Every row gives one point. Two turns around zero, p and q, are shown by what they do to some points. Where does a point land after both, in the order given? Backwards means that the second turn is done in reverse. Each puzzle has new turns, and all numbers are rounded.

Turn p:
[-1.8 -2.5  1.5] => [-2.5 -1.4  1.8]
[ 1.8 -4.4  0.3] => [-0.3 -4.7  0.4]
[ 1.0  6.4 -1.3] => [ 3.5  5.3 -1.7]
[-1.2  5.2 -4.1] => [ 0.8  5.2 -4.2]
[ 0.1 -4.7  3.5] => [-1.6 -4.2  3.7]
Turn q:
[-4.3 -3.8 -3.4] => [ 2.6 -3.5 -5.0]
[1.7 2.7 5.6] => [-5.1  3.0  2.5]
[ 0.1 -2.8 -1.7] => [ 1.4 -3.0 -0.4]
[-1.7  2.9  3.7] => [-3.5  3.5 -1.0]
[ 4.1  1.1 -4.2] => [4.6 0.1 3.8]
Where do these land?
p, then q: [-1.6  3.5 -0.1] => [0.6 3.8 0.5]
p, then q: [ 7.8 -0.1  1.7] => [-0.9 -4.3  6.7]
q, then p: [-1.9  4.6  2.2] => [ 0.5  5.3 -1.2]
q, then p: [-1.4  0.7  3.0] => [-2.3  2.4 -0.8]
p, then q: [-2.2 -3.2 -2.8] => [ 1.9 -1.7 -4.1]
p, then q backwards: [-0.7 -5.5 -4.0] => [-3.2 -5.5  2.5]

Turn p:
[-4.0 -0.8 -5.4  4.8  2.9 -1.0] => [ 0.5 -3.1 -3.0  1.1 -4.8 -5.9]
[ 0.5  3.2 -3.0  5.9 -0.4  1.0] => [-2.0  0.0 -6.2  2.8 -1.6 -1.6]
[ 3.3 -1.6 -4.8 -0.8  1.8  1.1] => [ 2.9 -4.6 -2.7 -0.9 -0.5  1.9]
[ 2.4  0.7  3.0 -3.4  1.4  4.5] => [-2.5 -2.2  1.7 -1.4  4.8  3.2]
[ 0.9 -3.7  0.7 -3.2 -3.2  2.2] => [-0.2  0.3  1.9 -4.5 -0.8  4.0]
[ 2.1 -3.2  6.4 -3.5 -0.7 -1.7] => [0.3 1.9 6.8 0.5 1.1 4.4]
[-5.2  5.4  3.2  0.3 -1.9 -6.0] => [ 0.8  7.7  1.6  2.4  1.7 -5.9]
Turn q:
[ 0.9  1.9 -2.6 -3.5  1.7 -4.0] => [ 3.4  1.7  1.9  1.8  0.2 -4.6]
[ 0.9 -4.4 -6.5  3.2  3.7  3.5] => [-3.4 -1.0  4.9 -3.3  7.1  0.2]
[ 0.0 -3.3  4.2 -2.3 -2.0 -1.6] => [ 1.3  0.0 -3.7 -3.7 -3.2 -0.8]
[-1.9 -2.3  2.7 -1.7  3.1 -0.5] => [ 1.7  2.7  0.9 -3.7 -1.9  1.1]
[-2.1  6.5 -2.3 -3.7 -4.8 -4.2] => [ 1.3  3.1 -3.6  7.7 -1.2 -4.7]
[ 1.5 -1.3  2.4  3.3  0.8 -0.9] => [-1.4 -2.7  1.5 -1.7 -2.6  0.9]
[-2.2 -3.4 -0.1  2.4  2.8  1.0] => [-2.6  1.4  2.5 -3.6  0.4  1.6]
[ 2.8  6.3  2.4  2.3 -5.2  6.9] => [-0.1 -5.1 -4.5  6.5  1.2  6.6]
Where do these land?
p, then q: [ 2.6 -3.9  4.2 -6.3  3.1 -1.4] => [ 3.8 -2.9 -0.4 -4.8 -2.8  6.1]
p, then q: [-5.0  0.5  0.0  0.9  0.8  0.2] => [-0.1  2.0 -0.5  0.5 -3.4 -3.3]
p, then q: [-1.3  3.8 -0.3 -3.8 -3.7 -2.8] => [ 5.1 -0.6  3.0  4.1 -0.2 -0.6]
q, then p: [ 5.2  1.1  1.2 -1.3  0.4  4.4] => [-0.6 -5.5  0.5  0.0 -1.4  4.3]
p, then q: [ 1.1 -1.8  6.4  2.1  2.4 -3.8] => [-3.5 -2.5  0.0  0.6 -5.1  5.0]
q, then p: [-3.1 -5.8 -1.5  3.7 -4.2 -0.9] => [ 2.5  1.0  1.9 -4.5 -0.2 -6.8]
q, then p: [-1.9  2.8 -9.6  0.9  1.0  0.3] => [-2.1 -1.0  2.6  7.7  0.5 -5.8]
q, then p: [ 5.3  2.3  1.5  1.0 -1.4 -1.3] => [ 0.4 -0.4  0.9  0.3 -5.2  3.5]
p, then q: [-2.9  1.0 -1.9  2.8  1.6  5.3] => [-2.5  5.0 -0.4 -2.1  0.6 -3.9]
